Every row gives one point. Each table stands for the endless flat space through its points: a line for two points, a plane for three, and so on. Write the one point that lies in both, or say that there is none.

First (2 x 4):
-0.24 -0.04 -0.02 +0.37
-0.15 +0.02 -0.26 +0.22
Second (2 x 4):
-0.13 +0.00 -0.21 +0.27
-0.28 +0.00 -0.12 +0.27
They share: -0.18 +0.00 -0.18 +0.27

First:
+0.10 -0.27 +0.06 -0.28 -0.35 +0.09
+0.44 -0.22 +0.34 -0.20 +0.01 -0.05
-0.06 +0.01 +0.14 -0.36 -0.11 +0.17
Second, 3 rows:
+0.18 -0.07 +0.11 -0.48 -0.03 +0.06
+0.16 -0.09 +0.19 -0.37 +0.03 +0.04
+0.25 -0.25 +0.33 -0.44 +0.16 +0.08
They share: no point

First, 3 rows:
+0.25 -0.13 +0.19 -0.02 +0.14 +0.27 +0.09 -0.38
+0.17 -0.25 +0.09 -0.16 +0.06 +0.31 +0.13 -0.38
+0.33 -0.11 +0.23 +0.22 +0.18 +0.09 -0.11 -0.24
Second, 4 rows:
-0.06 -0.62 +0.34 -0.11 +0.13 -0.11 +0.16 -0.34
-0.02 -0.61 +0.27 -0.07 +0.04 -0.14 +0.19 -0.39
+0.22 -0.37 +0.07 +0.17 -0.09 +0.00 +0.22 -0.35
+0.05 -0.46 +0.23 -0.11 +0.14 +0.04 -0.01 -0.27
They share: +0.21 -0.29 +0.08 +0.01 +0.06 +0.15 -0.05 -0.24

First, 5 rows:
-0.36 -0.10 +0.10 +0.01 +0.09 -0.37 +0.29 -0.02 -0.27
-0.22 +0.36 +0.03 -0.15 +0.59 -0.28 -0.30 -0.10 +0.45
-0.22 -0.14 +0.08 +0.39 +0.25 -0.05 +0.29 -0.37 -0.07
-0.12 -0.08 +0.14 -0.17 +0.31 -0.09 +0.12 -0.23 +0.22
-0.18 -0.16 +0.11 +0.17 +0.23 -0.08 +0.28 -0.30 -0.01
Second:
+0.02 +0.13 -0.03 -0.04 +0.23 -0.23 +0.27 -0.12 -0.09
-0.12 +0.06 +0.07 -0.02 +0.24 -0.29 +0.07 -0.21 +0.09
-0.12 -0.21 -0.02 -0.12 +0.47 -0.22 +0.41 +0.07 -0.02
-0.38 -0.02 +0.26 +0.22 +0.26 -0.38 -0.07 -0.18 +0.38
They share: -0.15 -0.01 +0.07 +0.01 +0.30 -0.28 +0.17 -0.11 +0.09

First (5 x 11):
+0.11 +0.15 -0.33 +0.20 +0.37 +0.30 +0.01 +0.04 -0.47 -0.23 +0.48
+0.05 +0.11 -0.08 +0.44 -0.07 +0.33 -0.28 +0.17 -0.03 +0.05 +0.00
-0.07 +0.13 +0.03 +0.44 +0.21 +0.34 -0.17 +0.50 -0.13 +0.03 +0.22
-0.33 +0.34 +0.40 +0.51 +0.38 +0.16 -0.06 +0.71 +0.07 +0.07 +0.07
-0.14 +0.24 -0.13 -0.30 +0.25 +0.22 +0.04 -0.37 -0.14 -0.48 -0.01
Second:
-0.22 +0.27 +0.08 +0.16 +0.06 +0.18 -0.11 -0.20 -0.09 -0.15 -0.09
-0.14 +0.25 +0.00 +0.12 +0.42 +0.22 -0.01 +0.16 -0.13 -0.29 +0.11
-0.14 +0.31 +0.04 -0.04 +0.26 +0.18 +0.09 +0.12 -0.05 -0.19 +0.15
They share: -0.16 +0.27 +0.03 +0.09 +0.29 +0.20 -0.01 +0.06 -0.10 -0.23 +0.07

First (4 x 12):
-0.38 -0.16 +0.20 +0.25 +0.06 +0.30 -0.15 -0.15 -0.27 +0.11 -0.07 +0.41
-0.06 -0.22 +0.14 +0.07 -0.22 +0.08 -0.07 +0.01 +0.15 -0.05 +0.07 +0.11
-0.43 -0.26 +0.20 +0.65 -0.08 +0.32 -0.44 -0.15 -0.17 -0.27 +0.09 +0.38
-0.26 +0.11 +0.34 +0.15 +0.18 +0.22 -0.12 -0.03 -0.27 +0.04 +0.16 +0.15
Second, 6 rows:
-0.18 +0.07 +0.61 +0.05 -0.12 +0.07 -0.14 -0.26 +0.19 +0.04 -0.03 -0.06
-0.01 +0.14 +0.30 -0.35 +0.14 +0.34 -0.48 -0.28 +0.55 +0.27 -0.13 +0.26
+0.14 -0.15 -0.36 +0.15 +0.21 +0.53 -0.34 +0.08 +0.03 +0.01 +0.02 +0.43
+0.15 -0.01 -0.24 +0.04 +0.21 +0.54 -0.34 +0.19 +0.06 +0.14 -0.02 +0.50
-0.18 +0.06 +0.51 +0.23 -0.14 +0.09 +0.00 +0.04 -0.07 +0.03 +0.03 +0.03
+0.25 -0.15 -0.51 +0.19 +0.27 +0.64 -0.38 +0.22 -0.01 +0.01 +0.00 +0.54
They share: no point

First, 6 rows:
+0.12 +0.15 +0.19 +0.40 +0.26 +0.07 +0.01 +0.70 +0.00 -0.05 -0.26 +0.49 -0.11 +0.03
-0.23 +0.34 -0.22 +0.17 -0.54 +0.03 +0.15 -0.10 +0.13 -0.30 +0.23 +0.02 -0.29 -0.25
-0.23 -0.02 -0.48 +0.30 -0.10 -0.01 +0.23 +0.16 -0.37 -0.13 +0.10 -0.15 -0.33 -0.22
-0.15 +0.17 -0.37 +0.29 -0.43 -0.03 +0.20 -0.12 +0.12 -0.37 +0.36 -0.12 -0.35 -0.18
-0.19 +0.42 -0.01 -0.10 -0.15 +0.01 +0.00 +0.34 -0.25 +0.11 -0.12 +0.32 -0.05 -0.07
-0.18 +0.10 -0.46 +0.51 +0.21 -0.25 -0.16 +0.34 -0.24 -0.18 -0.24 +0.03 -0.08 -0.04
Second:
-0.50 -0.01 +0.02 +0.15 -0.12 +0.38 +0.19 +0.56 +0.36 -0.08 -0.10 +0.34 +0.10 -0.09
+0.02 +0.21 -0.07 +0.44 -0.12 -0.06 +0.28 +0.39 +0.05 +0.05 -0.13 +0.33 -0.19 -0.25
-0.11 +0.38 -0.13 +0.07 -0.22 +0.26 -0.10 +0.05 -0.08 -0.45 +0.10 +0.02 -0.37 -0.28
+0.36 +0.54 -0.11 +0.20 -0.33 +0.03 +0.00 +0.08 -0.17 -0.23 +0.21 -0.13 -0.38 -0.57
-0.30 +0.07 -0.04 +0.35 -0.07 +0.11 +0.25 +0.45 +0.17 -0.03 -0.19 +0.43 -0.10 -0.07
They share: -0.11 +0.24 -0.03 +0.27 -0.19 +0.09 +0.12 +0.28 +0.01 -0.16 -0.03 +0.23 -0.23 -0.18

First, 2 rows:
-0.21 +0.20 -0.28 +0.08 +0.09 +0.25 -0.08 +0.30 -0.13 +0.02 -0.25 +0.20 +0.32 +0.17 -0.15 +0.02 +0.24 +0.19
-0.27 +0.12 -0.42 +0.14 +0.03 +0.33 +0.08 +0.42 -0.03 +0.16 -0.23 +0.16 +0.44 +0.27 -0.03 -0.08 +0.22 +0.27
Second:
-0.30 +0.16 -0.49 +0.09 +0.32 +0.14 +0.12 +0.08 -0.42 -0.05 -0.17 +0.12 +0.42 +0.15 -0.41 -0.03 +0.32 -0.05
-0.22 +0.30 -0.39 +0.15 +0.10 +0.26 +0.04 +0.02 -0.46 -0.21 -0.27 +0.06 +0.32 +0.21 -0.35 +0.01 +0.24 -0.01
-0.14 +0.30 -0.09 +0.03 +0.06 +0.18 -0.30 +0.30 -0.06 -0.03 -0.25 +0.26 +0.24 +0.09 -0.15 +0.07 +0.26 +0.23
-0.30 +0.13 -0.28 -0.06 +0.47 -0.13 -0.18 +0.35 +0.00 +0.25 +0.01 +0.33 +0.51 -0.03 -0.32 -0.09 +0.47 +0.13
They share: -0.18 +0.24 -0.21 +0.05 +0.12 +0.21 -0.16 +0.24 -0.18 -0.05 -0.26 +0.22 +0.26 +0.12 -0.21 +0.07 +0.25 +0.15

First, 6 rows:
+0.05 -0.12 +0.04 -0.41 -0.09 +0.06 +0.04 -0.05 +0.15 -0.27 +0.30 -0.29 +0.20 -0.18 -0.19 +0.47 -0.36 +0.35 +0.27 +0.13
-0.28 +0.14 -0.33 -0.23 -0.30 +0.16 +0.26 +0.09 +0.28 +0.15 +0.08 -0.23 +0.05 -0.42 +0.14 -0.10 +0.19 +0.02 +0.37 +0.33
+0.17 -0.17 +0.13 -0.54 -0.44 +0.49 -0.03 +0.00 +0.47 -0.24 +0.43 -0.73 +0.53 -0.10 -0.20 +0.01 +0.11 +0.51 +0.21 +0.37
+0.01 +0.37 +0.11 -0.27 -0.36 +0.44 +0.45 -0.20 +0.17 +0.13 -0.10 -0.53 +0.39 -0.11 -0.14 +0.22 -0.05 +0.23 +0.12 +0.33
+0.02 +0.05 +0.02 -0.24 -0.10 +0.01 +0.13 +0.02 +0.24 -0.18 +0.35 -0.18 +0.22 -0.18 -0.09 +0.31 -0.03 +0.30 +0.35 +0.28
+0.08 +0.40 +0.06 -0.07 -0.31 +0.30 +0.34 +0.00 +0.36 +0.14 +0.22 -0.36 +0.40 -0.07 -0.09 +0.01 +0.36 +0.31 +0.26 +0.50
Second, 5 rows:
-0.20 +0.28 +0.12 -0.25 -0.06 +0.48 -0.03 +0.06 -0.12 -0.32 +0.08 -0.16 -0.10 -0.16 +0.11 +0.45 -0.29 +0.21 +0.29 +0.18
+0.06 +0.02 -0.25 -0.36 -0.02 -0.04 +0.18 -0.27 +0.12 -0.03 +0.09 -0.03 +0.14 -0.42 -0.13 +0.30 -0.54 +0.01 +0.12 +0.12
+0.12 +0.06 -0.21 -0.30 +0.12 +0.20 -0.12 -0.19 +0.07 -0.22 +0.25 -0.18 +0.24 -0.09 -0.35 +0.48 -0.08 +0.18 -0.05 +0.44
-0.31 +0.28 +0.22 -0.17 -0.15 +0.35 +0.13 +0.18 +0.02 -0.13 +0.15 -0.27 -0.01 -0.18 +0.06 +0.38 -0.23 +0.37 +0.32 +0.10
-0.13 +0.36 +0.16 -0.31 -0.33 +0.17 +0.31 +0.08 +0.29 +0.02 +0.35 -0.54 +0.41 -0.11 -0.06 -0.06 +0.39 +0.52 +0.45 +0.40
They share: no point
